Each row of a before or after table is a point. One or more steps were done to the points. Then noise was added and the rows were shuffled. The steps act on columns, c1 being the first. Name the steps. A step turns or swaps two columns, mirrors them in a line or flattens them onto one, adds a multiple of one to another, or multiplies or shifts one. Angles are multiples of 10 degrees, from the lower column toward the higher: turns from -170 to 170, lines from 10 to 170 but not 90. Use the fewest steps. Two steps may share a column if one is a turn and the other turns, adds or multiplies; they go together, in the order done. Otherwise the lowest column goes first.
In the rows, 128 means zero.

Before (9 x 2)
[[115 162]
 [119 124]
 [192 169]
 [113 127]
 [122 166]
 [150  53]
 [138 133]
 [109 161]
 [183 151]]
After (9 x 2)
[[ 96 112]
 [ 96 107]
 [ 91 124]
 [130 112]
 [105 186]
 [ 88 190]
 [121 139]
 [131 119]
 [203 149]]
Steps: turn c1 and c2 by 90 degrees

Before (9 x 4)
[[173  85 142 144]
 [103 104 118 151]
 [103 126  81 119]
 [136  60 150 137]
 [132  71 150 148]
 [ 73 164  90  84]
 [ 96 131  82 138]
 [135 111 140 117]
 [145 124 172 197]]
After (9 x 4)
[[163  76 190  97]
 [163  97 154 170]
 [148  94 155 183]
 [127  70 149 157]
 [120 205  76 120]
 [169 128 113 138]
 [139 155  66 132]
 [157 148  69 120]
 [123 122 139 149]]
Steps: turn c2 and c4 by -120 degrees; turn c1 and c2 by -130 degrees; multiply c3 by 1.3

Before (14 x 8)
[[143 123 105 115 127 103 156 125]
 [179 156  87 135 122 112  53 129]
 [  7 127 189 114 164 116 160 168]
 [160 141 162 128  96 202 138 174]
 [166 136 102 176 105 148 119 110]
 [188  89 157 124 121 123 113 130]
 [184 156 107 125 153 135 140 120]
 [ 88  77 113  89 163 146 133 107]
 [169 152  97  97 179 110  86 127]
 [139 130 129  97  95 107 120 102]
 [161 147  99 100 132 103 101 148]
 [ 94 142 211  92 116 140 160 118]
 [168 145 121  88 102 104 141 124]
 [111 118 109 134 131 125 137 137]]
After (14 x 8)
[[166 105  95 103 146 142 123 133]
 [143 100 122 116 126 146 170 133]
 [171  98  89  98 129 150 111  76]
 [186 107  93 124 129 175 145 104]
 [167  97 104 175 108 186  87 149]
 [ 88 216 149  93 120 179 184 135]
 [165 116 112  92 122 146 166 149]
 [189 117 175 126 129 161 113 134]
 [  5 219 161 116 175 155 174  99]
 [177  91  82 135 132 153  50 134]
 [112 111 123 138 138 160 136 132]
 [ 89 100 164  94 111 187 163  92]
 [137 127 128  96 100 148 139 157]
 [162 154 131 129 169 238 143 164]]
Steps: turn c2 and c3 by -60 degrees; add -0.3 times c1 to c2; add -0.7 times c4 to c7; turn c5 and c8 by -80 degrees; shift c6 by 40

Before (14 x 11)
[[122 108 135 109 142 139 145 133 110 155 127]
 [117 123 117  80  80 111 146 121 119 150 125]
 [112 108 129 131 138  62 146 132 137 130 131]
 [112 122 112 109 109 100 140  60  79 126 125]
 [123 120 158  77 117 103 150 132 117 121 121]
 [124 120 102 127 136 123 115 134 110 139 121]
 [112 115 135  78 140 141   7 133 135 124 118]
 [107 113 108  95 136 148 152 120 137 123 153]
 [136 118 127  79 142 146 136 122 135 183 136]
 [181 110 102 100 143 106 138 109 129 128 137]
 [114 110 129  94 137 120 144 134 105 129 188]
 [169 110 187 150 116 135 146 114 134 131 130]
 [108 178 109  80 128 146 138  98 111 143 144]
 [110 136 166  91 121 132 142 118 119 170 139]]
After (14 x 11)
[[110 115 106  97 130 141 154 131 166 122 152]
 [124 109 158  77 118  95 145 145 139 121 121]
 [171 112 187 150 114 126 154 125 170 131 129]
 [181 106 101 104 141 108 148 118 169 130 137]
 [112 129 163  92 121 125 148 126 107 168 140]
 [112  77 113 109 112  98 174  76 119 128 123]
 [132 117 126  80 141 144 136 126 154 183 135]
 [121  90 137 105 143 133 142 138 161 153 130]
 [128 102 100 124 138 124 116 128 135 140 123]
 [118 110 119  81  84 104 145 129 138 158 128]
 [108 173 107  83 127 145 154 104   8 145 143]
 [112 118 140  82 140 180  17  75 158 127 124]
 [114  87 125  96 136 108 138 143 153 128 189]
 [113 113 131 130 141  59 142 142 174 135 133]]
Steps: multiply c2 by 2.5; turn c2 and c9 by -60 degrees; add -0.3 times c7 to c6; turn c7 and c8 by 30 degrees

Before (11 x 14)
[[143 144 145 110 125 107 114 124 114 144 132 114  88 108]
 [103  92 111 129 143 130 115 126 122  96 141 113 133 131]
 [144 145 107 112 126 100 132 125 116  90 111 144 121 118]
 [127 138 109 118 112 125 160 149 120 143 120 149 143 203]
 [140 120 158 141 139 131 115 145 101 146 130 114 129 140]
 [133 141 114 110 115 107 115 121 122 146 107 116 131 122]
 [127 148 120 153 110 111 121 149 109 112 123 118 102 116]
 [110 105 127 113 127 151 112 141  91 138 132 114 144 107]
 [136 135 142 119 115 143 122 124 120 142 132 128 144 129]
 [125 113 111 123 109 102 143 116 113 133 118 115 115  99]
 [124 131 108 119 124 122 100 116 118 124 114 182 126 130]]
After (11 x 14)
[[110 146 147 125 111 125 122 115  98 111 122 122 144 206]
 [111 139 138 116 111 111 162 116 131 145 121 142 183  59]
 [142  94 133 121 144 112 115 106 125  96 141 115 126 114]
 [125 107 106  90 126 117 112 107 121 136 133 119  89  91]
 [141 114 158 113 110 121 143 132 125 132 118 119 114 174]
 [124 144 140 107 125 154 115 142 138 145 132 116 151 248]
 [122 144 160 110 129 119 133 142 136  89 113 138 127 150]
 [126 135 109 116 115 134 122 135 130 141 131 128 111  83]
 [106 119 117 112 138 154 114 131 103 146 130 119 138 121]
 [133 142 153 116 115 122 112 136 143 146 106 121 117 121]
 [141 131 143 116 126 114  99 131 132 125 113 167 134 133]]
Steps: turn c1 and c8 by 120 degrees; turn c3 and c6 by 110 degrees; turn c4 and c9 by -60 degrees; multiply c12 by 0.7; multiply c13 by 3; turn c13 and c14 by -110 degrees

Before (8 x 20)
[[128 140 143 139 114 108 125 137 126  53 122  99 163 124  98 162  75  91
  214  83]
 [137 110 151 160 135 119 143 110 113  67 118  91 124  81 139  97  43 147
  194  86]
 [ 76 152 149 130 121 122 129 140 140 142 113 146  65 134 114 126  97 154
  133 129]
 [124 128  68 142 119  99  98  81 132 219 108 157 122 144 147 176 169 146
  106 189]
 [101 139 113 121 145  80  80 166 112 103 129  81  89 125  92 126 105 122
  142  64]
 [125 162 135 117 110  80 145 116 167 164 130 149  68 156  93 100 180 141
   50 116]
 [112 135  94 125  97 147 109  54 148  97 164 153 152 206 165 143 126 123
   92 127]
 [111 128  67 122 129 156 138  98 146 136 157 186 153 130 196 127 188  99
   66 204]]
After (8 x 20)
[[104 159 120 109 103 154 143 115 166  90 125 149  65 148 122  93 178 141
   50 115]
 [ 58 130 190 161 120 133  95  78 133  65 145 152 120 142 134 176 165 149
  107 190]
 [108 130 185 114 134 108 134  97 143 147  90 184 151 126 126 126 188  96
   71 203]
 [184 107 102 207 135 153 142 106 111 155 144  92 124  89 128 102  41 146
  195  91]
 [186 129 105 159 109 171 125 134 123 163 138 106 163 126 138 161  80  90
  206  84]
 [151 133 158 113  99 136  99  54 150 165  89 149 155 210 133 143 129 125
   92 128]
 [129 136 143 105 146 184  80 172 114 138 124  79  88 126 122 131 111 126
  146  65]
 [ 86 153 105 136 116 146 122 139 139 151 150 149  60 136 123 132 101 154
  133 131]]
Steps: turn c1 and c10 by 50 degrees; turn c6 and c10 by 150 degrees; turn c3 and c11 by 170 degrees; multiply c4 by 2.5; multiply c15 by 0

Before (11 x 32)
[[105 156 146 120 149 107 110 130 160 140 138 158 117  97 140 189 110 103
  176 142 146 111 126 184  77 113  90 123 107 200 118 134]
 [174  97  83 117 123 145  57 136 115  69 139  85 144 130  71  97 129 160
  123 146 142 113 133 144 139  63  64 133 167 160 142 150]
 [145 106 135 133 149 145 146 137 170 132 174 158 179 125 137 163 106 105
  162 111 150 108  97 155 100 129 125 127 105 179 116  92]
 [137  76  80 134  99 156  69 147  70  52  88 118 160  92  59 109 139 152
  115 139 127 117 125 124 141 117  91 136 111 138 134 158]
 [134 121 127 128 126 122 110 110 187 139 109 135 193 150 137 151 118 101
  172 152 129 114 125 152  70 144  83 129 121 146 115 142]
 [150 161 132 165  82 122 164 115 123  80 106  68  70 174  36 106  77 178
  116 101 146 191 121  72 207 147 171 175 173 150  97 153]
 [134 145 146  93 118 131 155 138 143  62 144  60  71 172  67  93 119 148
  165  94 139 191 103  88 164 150 190 133 116 122 138 175]
 [129 108 112 116 134  94 130 171 190 140 135 171 177 101 136 139  92  77
  160 186 160 129 101 203  99 140 115 104 135 173 114 124]
 [143 153 146 125 175 107 123 159 167 139 126 145 138 118 150 155 150 100
  166 130 153 125  51 156  90 140  97  87 128 130  95 102]
 [175 137 112  93 124  99 121 113 128 122 113  83  75 163 109 124  99 190
  132  74 164 186 105  92 165 154 203 133 121 134 119 164]
 [123  82  59 114 111 204 108 122 118  81  93 137 141 112  79 112 146 152
  108 118 122 108 135 158 150  95  97 136 184  97 173 163]]
After (11 x 32)
[[105 155 147 116 147 109 107 132 156 121 137 158 111  97 142 190  94 100
  175 142 146 109 126  88  78 162 106  90 105 198 161 140]
 [135 121 126 129 122 120 110 111 185 129 107 135 235 146 136 153 108 100
  174 153 132 116 123 113  72 204 101 107 123 148 167 147]
 [173  98  84 118 126 144  57 139 116 188 138  87 153 131  70  96 131 158
  125 146 142 114 133 118 137 159 121 112 166 162 191 105]
 [146 152 147 129 176 106 122 159 168 103 126 144 147 118 149 156 172 104
  165 131 152 126  51  76  90 165  87 133 128 130 145 113]
 [136  76  79 134 101 157  67 144  71 206  90 120 178  95  59 110 150 152
  113 138 130 114 123 136 138 175 123 126 110 142 165 103]
 [146 106 136 133 149 144 144 140 169 100 173 160 210 125 136 163  86 106
  165 114 147 110  99 109 100 128 116 109 105 174 125 100]
 [126 108 116 118 133  96 127 170 190 121 133 171 205 101 135 136  54  77
  160 187 161 128 103  61  97 150 109  83 135 172 135 134]
 [149 161 132 163  81 128 167 120 121 180 109  66  34 174  36 104  25 177
  118 102 144 193 121 201 207  68 115 141 173 149  80 114]
 [172 135 113  93 122  99 122 109 130 155 113  82  45 163 109 122  70 188
  131  75 167 186 102 157 166  43 143 154 123 130  56 155]
 [123  82  59 114 114 206 106 121 119 187  92 136 148 113  79 112 165 150
  108 116 124 110 136 114 148 160 161  99 186  98 171 125]
 [136 146 150  94 117 130 154 136 145 209 143  57  33 172  67  94 108 151
  169  96 139 189 100 160 163  69 158 157 115 123  73 122]]
Steps: mirror c10 and c32 in the line at 70 degrees; multiply c13 by 1.6; multiply c17 by 2; turn c24 and c28 by -130 degrees; turn c27 and c31 by -70 degrees; add 1.5 times c31 to c26

Before (12 x 64)
[[124  58 131 130 143 132 134 125  95 168 127 143 108 148 163 137 158 105
  149 154 177 123 146 141  46 116 105 113 102 125 147  62 108 142 114  55
   97 147 172 130 104  69  74 130  92 133  61 139 127 116 130 153 151 106
   97 142  82 137  70 130 103 235  91  58]
 [138  95 140 154 117 135 108 144 119 133 132 188 100 132 196 181 126 124
  133 160 137  88 154 159 126  75 113 124 109 152 135  79 125 154  74 120
  103 137 190 153  75  78  99 156  54 198  90 131 105 115 108 144 131 133
  102 147  97 168  92 162  92 222 131  69]
 [208 126 148 152 178 104 193 202 125 102 125 142 121 110 162  73  84 128
   97 144 135 143 134 115 232 137 137 131 184 172 116 140 173 107 125 111
  156 134 107 125 131 132 163 109 120  95 185 147 107 150 172 125 133 181
  140 126 166 172 127 127 105  96 108 159]
 [159 126 122 111 133 106 142 159 121 120 137 123 102  73 130  94 160 128
  132 182  94  96 142 126 208 164 109 116 175 135 120 139 170 121 127  97
  187 109 107 148 148 130 136 142 175 110 144 129 123 133 200  98 104 171
  143  76 163 158 149 115  68  98  91 173]
 [ 91 241 101  81 166 116 129  46 157 109 148 199 180 137 138 102  93  43
  122 111 154 175 105 174  89  95  92 125 123 111 105 130 149 184 139 151
  114 110  88 144 184 121 122 160 164 132 138  90 152 107  92  84 145 117
  109 105 141 103 126  77 101 103 187  93]
 [167 129 100 141 152 125 184 164 104 125 122 149 102 123 119  61 137 210
   91 181 158 129 123 123 199 163 134  73 174 137 134 153 163 141 127  93
  158 108  89 141 120 149 170 105 143 146 154 117  96 123 146  77 106 159
  163 126 167 170 149 139  79 113 114 185]
 [168 135 138 128 183 107 160 164 114 102 147 118 137 125 102  41 138 176
  100 144 130 109  94 155 201 117 121 130 215 140 136 119 163  95  96  87
  187  80 140 109 158 122 142 115 165 161 169 132 134 129 180  83  98 194
  141  89 194 187 138  89 121 109 115 185]
 [108 227  73  97 174 116 119  69 150 170 118 180 129 149 119 107  83  96
  137 128 154 182  97 169 122 112  88 155 113 148  70 164 160 194 117 144
  141  54 112 126 133  77  71 138 162 104 164  67 176  99  91  82 164 147
   78  66 117  85 133  87 144  99 190 117]
 [135  50 143 128 153 132 121 135 100 183 122 160 106 137 151 163 144 133
  168 130 113  88 166 143  91  97 119 129 125 140 133  93 111 174 133  76
  106 129 176 173 133 122 139 114  63 170  77 185 114  74 121 171 105 135
   93 149 125 108 107 144 139 204  97  94]
 [135  86 148 127 130 119 109  98  96 191 166 131  88 126 144 114 167 106
  112 149 134 118 158 115 109 109  94 132  91 162 131  84  85 163 137 123
  115 132 174 162  92  88 120 117 113 182  74 206 111 118  79 180 155 106
  136 139  87 167 105 122 108 217 109  94]
 [126 191 134 102 143  85 100  90 177 106 114 192 127 146 153  85  94  48
  149 120 186 136 125 117 104 148  88 149 121 148 157 165 162 191 132 131
  144  69 115 128 143 130 103 136 174 129 179  82 126 130  66  51 150 132
  107 133 115 120 184  70 141  90 183 118]
 [131  57 125 133 149 145  78 153  95 149 141 124  75 119 181 110 107 145
  112 138 107 109 153 121  78  84  93  86 113 132 144 114 111 125 126  80
  116 123 182 165 135 103  96 128 102 188 100 164  89  98 121 174 152 133
  126 156  64 149  97 170  98 173  93  59]]
After (12 x 64)
[[138 117 150 139 135 113 109 103  84 187 164 129  90 139 143 121 127 119
  116 148  91 118 157 116 108 112  94 136  90 160 131  81  84 124 127 121
  104 133 169 163  99  91  95 113 115 189  72 204 105  98  81 180 151 109
  131 145  89 166 108 151 134 217 106  96]
 [121  78 131 132 144 132 131 119  95 169 128 145 104 139 163 147 124 114
  153 154  60 124 143 144  47 112 106 106 104 121 143  62 109 153 117  48
   98 144 173 129  99  74  91 123  89 130  67 128 130  95 131 152 148  97
   96 140  77 136  73  90 149 229  97  53]
 [114 111  75  96 177 114 125  72 144 173 125 177 129 103 116 106 106  90
  136 135 224 185  98 163 125 115  83 157 110 149  73 166 171 174 118 139
  144  59 111 133 132  76  43 139 162 108 167  71 177  73  96  74 163 150
   78  59 128  77 127 143 136 102 193 115]
 [164  92 103 134 159 128 187 154 101 121 122 146 100 175 112  64 156 199
   97 178 129 132 126 122 201 161 135  77 172 139 134 149 156 101 126  91
  154 104  89 137 115 145 136 104 141 146 154 119  99 109 152  76 107 154
  167 131 171 169 149 159 152 112 112 192]
 [137 146 136 135 154 144  75 158  93 152 142 126  78 160 183 113 130 134
  108 133  60 110 152 126  82  86  86  86 111 125 150 121 107 102 124  75
  109 117 181 164 131 101 116 132 105 191  96 170  92  79 113 171 150 135
  127 158  61 155 105  81 146 173  94  56]
 [130  68 132 113 145  88 100  90 181 108 115 198 126 116 149  81 100  46
  151 118 195 133 123 110 104 144  85 152 123 149 154 161 167 166 128 138
  147  61 117 124 133 129  64 141 176 132 176  84 122 116  59  52 153 133
  102 134 112 122 183 178 131  92 189 119]
 [140 138 148 123 161 131 123 146  99 176 115 161  98 107 144 167 140 134
  163 130  62  85 174 147  91  96 116 135 119 136 138  95 113 102 141  80
  110 131 176 182 140 123  99 114  63 173  75 178 110  49 112 170 106 130
   92 148 116 108 112 138 127 207  97  91]
 [162 161 127 105 136 102 143 162 122 114 141 124 106 196 128  97 130 132
  128 183 122  91 139 131 212 167 112 120 175 137 128 138 170 136 132  89
  188 104 101 150 144 126 137 140 166 100 143 134 124 110 197  95 102 167
  144  71 167 148 148 134 132 100  91 165]
 [207 120 148 154 182 104 191 195 123 102 125 142 124 151 160  76 123 110
   95 145 128 145 131 119 232 142 136 133 186 172 117 145 182 127 119 108
  151 135 108 124 131 129 161 109 124  93 189 152 111 134 173 121 134 173
  140 125 166 172 126 148 123  99 107 159]
 [168 120 132 127 184  97 166 166 117  96 151 124 135 136 101  41 139 177
   92 141 139 107  99 153 207 117 110 128 210 138 139 117 157 155  98  84
  186  78 141 111 151 122 163 123 163 163 168 139 131 116 183  81  96 193
  137  80 201 186 131 148 132 107 113 187]
 [ 99 108  98  86 175 123 126  46 160 106 150 197 174 157 138 102 102  42
  123 118 240 173 101 163  87  96  92 126 118  99 105 132 145 150 133 147
  112 107  81 149 189 113  78 163 168 129 132  91 148  93  93  77 145 106
  106  99 139 108 123 179 151 108 189  99]
 [149 117 144 154 118 133 105 151 113 136 131 187  97 167 187 181 119 130
  129 159  98  82 154 156 121  74 116 122 106 156 134  73 121 109  77 120
  110 134 191 158  81  83  96 149  56 199  87 130 106  95 104 141 134 131
  100 141  97 158  93 101 155 224 132  71]]
Steps: turn c2 and c21 by 90 degrees; multiply c14 by 0.7; turn c14 and c61 by 120 degrees; flatten c17 and c18 onto the line at 70 degrees; turn c34 and c43 by -60 degrees; turn c34 and c60 by 130 degrees; shift c50 by -20
